Each point is reached from the start by the listed moves, each made once or not at all, plus a little noise. Is the number of moves made odd or even? Then give how often each move was made.
(in the rows, 128 means zero)

Moves:
(1): [209 141 157  97 119]
(2): [113 178 113 141 120]
Start: [153 136 121 109 111]
Points:
[234 154 150  79  98] => odd (1, 0)
[219 194 137  90  90] => even (1, 1)
[142 182 110 122 102] => odd (0, 1)

Moves:
(1): [206 122 126 128 138 118 106 131 128 149 147]
(2): [123 210 133 141 116 130 121 136 119 124 137]
(3): [131 127 205 116 110 114 133 125 108 135 138]
(4): [134 118 136 169 116 116 126 130 130 121 127]
(5): [128 127 148 145 197 127 153 121 127 124 118]
(6): [130 130 134 140 131 175 134 132 123 134 146]
(7): [140 137 119 130 118 119 177 118 147 136 142]
(8): [129 120 130 118 127 125 136 191 119 122 137]
(9): [126 125 154 120 133 144 114 143 196 130 130]
(10): [116 128 128 127 134 122 123 134 123 191 115]
(11): [101 124 116 122 138 113 125 128 130 131 177]
Start: [150 135 122 128 149 117 127 121 121 121 143]
Points:
[188 115 137 103 179  98  91 209 178 202 210] => odd (1, 0, 0, 0, 0, 0, 0, 1, 1, 1, 1)
[169 217 230 200 166 131 204 116 107 128 182] => even (0, 1, 1, 1, 1, 1, 1, 0, 0, 0, 0)
[227 199 160 174 139 113  83 150 182 132 172] => even (1, 1, 0, 1, 0, 0, 0, 0, 1, 0, 0)
[161 213 245 131 180 109 193 187 168 124 178] => even (0, 1, 1, 0, 1, 0, 1, 1, 1, 0, 0)
[111 133 137 149 238 142 151 125 111 190 187] => even (0, 0, 0, 0, 1, 1, 0, 0, 0, 1, 1)
[249 204 211 174 109 120 164 188  99 146 221] => odd (1, 1, 1, 1, 0, 1, 1, 1, 0, 0, 0)
[235 220 148 147 144 164 140 140 193 154 205] => odd (1, 1, 0, 0, 0, 1, 1, 0, 1, 0, 0)

Moves:
(1): [162 141 120 125 130 129 133 137 111 128 117 128 124 118 130 141 139 132
 131 138 147 129 137 125 143 145 118]
(2): [125 163 108 128 121 131 132 129 114 136 157 119 128 141 136 121 126 122
 125 147 114 125 123 119 133 116 146]
(3): [125 132 171 121 141 130 149 139  94 127 111 105 123 129 139 125 125 130
 108 135 107 131 122 119 135 118 140]
(4): [137 132 131 162 149 143 133 131 122 138 142 133 126 121 120 119 150 125
 140 131 128 118 121 135 136 122 138]
(5): [128 136 115 109 160 128 123 146 128 131 122 139 130 144 123 132 137 138
 129 128 125 136 137 130 129 117 125]
(6): [136 135 128 117 127 160 139 126 113 124 114 138 126 133 142 132 119 129
 141 131 135 125 120 145 112 125 119]
(7): [125 117 130 129 116 138 158 125 128 128 135 123 133 150 117 134 130 126
 130 120 131 134 137 121 133 123 119]
(8): [111 114 125 138 110 131 121 192 120 147 135 134 140  91 106 141 117 107
 141 141 143 146 117 136 136 120 128]
(9): [145 135 148 122 124 139 120 138 187 139 141 145 129 139 129 144 112 141
 102 113 109 112 129 122 132 156 115]
(10): [143 122 132 137 132 116 115 123 110 165 108 130 143 121 148 134 128 104
 125 132 104 162 141 121 136 145 123]
(11): [146 113 127 119 130 137 109 137 113 125 177 126 133 141 120 118 112 116
 119 109 109 130 136 110 122 132 146]
(12): [128 132 142 130 116 123 135 134 116 116 132 165 120 139 137 115 129 131
 140 139 123 129 136 122 131 114 142]
(13): [139 138 136 132 130 129 120 116 124 104 152 141 162 133 128 133 136 137
 133 132 106 132 131 126 136 109 119]
(14): [125 113 121 140 118 130 104 149 129 121 124 129 144 167 120 130 131 126
 112 147 125 118 131 116 134 126 135]
(15): [127 122 131 115 134 138 131 134 125 116 125 129 128 129 166 131 132 129
 138 116 128 135 113 122 142 122 127]
(16): [126 128 126 134 141 129 121 124 118 134 139 147 115 125 143 181 149 132
 111 138 120 120 139 131 123 128 137]
(17): [123 124 119  99 117 150 119 131 126 127 125 135 145 124 114 129 153 124
 120 127 106 128 130 123 142 136 140]
(18): [126 120 130 145 109 123 110 124 106 160 133 121 119 115 135 124 124 192
 107 111 117 138 120 116 119 135 110]
(19): [112 164 149 132 118 119 115 117 131 113 128 107 128 139 130 143 141 145
 159  97 120 115 146 105 119 153 143]
(20): [125 127 130 123 133 137 125 122 144 135 138 112 118 120 135 119 127 140
 151 161 124 133 148 133 126 130 127]
(21): [121 138 139 112 138 144 120 126 135 137 144 145 146 131 124 130 141 135
 118 136 172 142 134 124 136 139 127]
(22): [129 131 127 144 123 134 114 131 126 113 134 123 120 124 125 129 135 123
 121 128 115 168 130 128 127 131 127]
(23): [138 136 121 138 129 131 127 139 121 133 120 121 137 113 149 115 138 129
 108 112 130 129 171 133 116 127 129]
(24): [132 139 132 137 105 104 131 125 134 151 143 128 116 131 133 118 145 130
 136 139 140 135 126 180 121 125 156]
Start: [184 114 136 129 174 125 124 123 140 121 129 146 113 120 115 147 131 125
 139 127 147 123 102 139 103  97 119]
Points:
[185 141 181 145 149 136  57 198  99 171 215 171 124  91 196 183 186 114
 172 138 143 233 210 150 110 124 202] => even (0, 0, 0, 0, 0, 0, 0, 1, 0, 1, 1, 1, 0, 0, 1, 1, 0, 0, 1, 1, 1, 1, 1, 1)
[183 143 190  94 162 158  60 228 119 199 203 126 106  93 175 203 179 211
 108  88  66 144 174 140  99 132 181] => odd (0, 0, 1, 0, 1, 0, 0, 1, 1, 0, 1, 0, 0, 0, 1, 1, 1, 1, 1, 1, 0, 0, 1, 1)
[161 158 194 159 126 171 123 140  40  99 151 146  88 206 200 206 162 206
 126 128  79 155 111  77  98  83 157] => odd (0, 1, 1, 0, 0, 1, 1, 0, 0, 0, 0, 1, 0, 1, 1, 1, 0, 1, 1, 0, 0, 1, 0, 0)
[249 154 191 143 174 189 118 145 107 211 149 151  82  78 169 183 199 220
  85 151 102 111 162 192 101 133 141] => odd (1, 0, 1, 1, 0, 1, 0, 0, 1, 0, 0, 0, 0, 0, 0, 1, 1, 1, 0, 1, 0, 0, 1, 1)
